Every row gives one point. Examples show where two turns around zero, p and q, send a point. Write where each new point lands after one turn and then the other. Backwards means that the second turn is done in reverse. Each puzzle has new turns, and all numbers are rounded.
In the rows, 128 means zero.

Turn p:
[121  95] => [106 102]
[138 141] => [143 135]
[ 92 138] => [101 154]
[161 139] => [162 122]
Turn q:
[134 161] => [132 161]
[100  86] => [103  84]
[136 132] => [136 133]
[141 134] => [141 135]
Where do these land?
q, then p: [110 124] => [110 132]
p, then q: [177  99] => [161  82]
q, then p backwards: [119 158] => [104 149]
q, then p: [119 122] => [117 126]
q, then p: [115 138] => [120 142]

Turn p:
[110 146 153] => [109 155 142]
[154  94 127] => [153  97 143]
[134 131 139] => [133 136 137]
[155 120 162] => [153 136 164]
[116 146  91] => [118 128  86]
[100 131  97] => [102 117  97]
Turn q:
[108 164 156] => [117 165 159]
[154 103 122] => [140  94 122]
[124 140  93] => [144 144  99]
[126 105 142] => [111 108 133]
Where do these land?
p, then q: [ 98 107 151] => [ 88 134 142]
p, then q: [152 128 117] => [149 112 126]
p, then q: [133 137  83] => [146 120  86]
q, then p: [129 141 161] => [120 149 156]

Turn p:
[115 195 120 125] => [120 190 141 154]
[ 88 121 147 126] => [ 95 113 153 137]
[146 107 117 145] => [146 108 106 130]
[148 116 140 128] => [148 116 132 115]
[143 102 116 116] => [132 114 108 104]
Turn q:
[118 169 132 170] => [ 98 146 148 172]
[122 111 114 118] => [131 110 114 118]
[ 90 110 117 124] => [105  93 125 116]
[137 132 152 154] => [137 136 158 145]
[163 138 150 101] => [153 166 129 107]
[138 107 102 102] => [144 115  94 111]
Where do these land?
q, then p: [125 152 119 142] => [121 130 129 156]
p, then q: [103  79 108 128] => [122  74 112 114]
p, then q: [184 144 142 113] => [156 179 110 116]
p, then q: [147 144 133 141] => [143 147 129 143]
p, then q: [136 151 157 139] => [143 152 155 135]
q, then p backwards: [120 118 119 104] => [137 108 117 113]
p, then q: [ 82 108 119 129] => [103  85 140 124]

Turn p:
[129 154 117 123  99 158] => [132 166 116 110 106 139]
[176 159 135 197 123  97] => [168 151  83 183 155  94]
[127  89 123 130 154 152] => [133  91 131 128 128 166]
[115 114 156 119 111 131] => [114 128 151 143 104 129]
[ 92 136 115 111 119 119] => [ 91 133 129 105 126 120]
[117 136 135 106 158 115] => [119 122 155 115 156 124]
[141 110 115 111 132 125] => [141 106 131 111 122 125]
Turn q:
[139 109 129 135 101 120] => [135 104 133 141 106 123]
[131 138 140  88 135 133] => [129 128 143  89 135 139]
[103 168 128 119 101 142] => [139 170 148 122 104 147]
[115 127 131 140 153 164] => [116 140 110 137 152 159]
[147 160 125 143 135 129] => [153 146 137 138 149 120]
[149 103  80 171 140 111] => [143 114  78 163 133  90]
[112  91 162 101 132  96] => [ 80  95 147 106 118 116]
Where do these land?
p, then q backwards: [105 163 114 106 125 168] => [ 91 156 131  92 139 151]
p, then q: [117 108 142 101 132 110] => [ 96 109 147 129 119 129]
q, then p backwards: [177 107 124 121 120 124] => [160  95 115 123 148 111]
p, then q backwards: [115 138 159 109 119 124] => [112 147 152 132 117 109]
q, then p backwards: [156 114 146 121 154 163] => [127 117 113 137 180 139]
p, then q: [114 142 108 172 140  94] => [113 151  83 133 139  95]
p, then q: [112 124 104 166 106 113] => [130 149  91 137 102 108]

Turn p:
[124 138  98 121 175 119  91 127] => [130 151 110 141 183 127 104 139]
[139 143  80 125 124 141  85 111] => [144 149  82 151 142 111  99 109]
[128 102  96 146 147 122 110 162] => [132 111 108 156 148 121 118 171]
[123 122 147  89 117 125 167 122] => [139 112 146  79 115 144 133 117]
[149 152 154 105 148 156 161 112] => [143 156 137 102 124 170 157 108]
[103 120 146 143 102 126 168 116] => [ 94 103 137 107  96 131 144 118]
[152 146 137 141 133 106 131 138] => [135 143 140 132 136 108 157 136]
[120  95 150 137  94 130 125 107] => [119  92 147 142 103 126 120 101]
[114 133 144 145 112 126 114 157] => [117 135 146 142 105 113 119 151]
Turn q:
[110 144 110 122 124 140 111 121] => [115 143 117 109 115 140 113 128]
[111 133 118 151 135 124 114 142] => [112 140 128 137 122 115 106 142]
[135 141 113 144 147 150 125 155] => [131 138 105 139 140 130 109 160]
[116 137 122 119 158  99 131 129] => [118 148 133 122 156 106 120 112]
[147  87 119 105 121 129 107  31] => [119 113 103 137  93 159 156  36]
[110  96 131 142 121 134 184 151] => [103  98 132 133 141 105 170 164]
[118 133 114 148 106 145 116 151] => [124 127 122 125 102 126 112 162]
[148 119 167 112 121 111 123 157] => [162 100 161 130 144 121 118 130]
[147 139 117 117 109 133 135 148] => [156 126 118 111 124 124 132 147]
[152 132 124 146  98 130 125 100] => [146 137 124 142  90 138 147 120]
[115 147 174 103 168 112 138 124] => [124 138 167 125 183 143 125 109]
Where do these land?
q, then p backwards: [131 114 151 138 126 138 110 120] => [124 103 143 134 124 144 118 123]
q, then p backwards: [135 109 132 104 125 111 113 114] => [134 117 132 113 109 122 129  97]
p, then q: [136 127  93 149  87 141 152 145] => [135 119 109 105  94  86 149 139]
q, then p: [161 121 105 101 152 154 120 120] => [145 124  77 139 152 141 126 119]
p, then q backwards: [103 112 139 159 133 119 143 154] => [ 97 112 139 152 116 147 145 144]
p, then q: [109 135 179 140 122 103 163 154] => [125  98 184 102 147 132 144 148]
q, then p backwards: [152 142 113 119 133 153 112  92] => [141 137 114 118 132 175 134 107]
p, then q: [136 145 129 132 142 103 109 133] => [133 151 143 138 151 117 121 125]
p, then q: [ 78 145 151 132 111 118 136 175] => [132 109 177  88 122 119  97 152]
q, then p: [138 131  87 105 149 140 120  76] => [118 138  70 108 137 133 118  90]
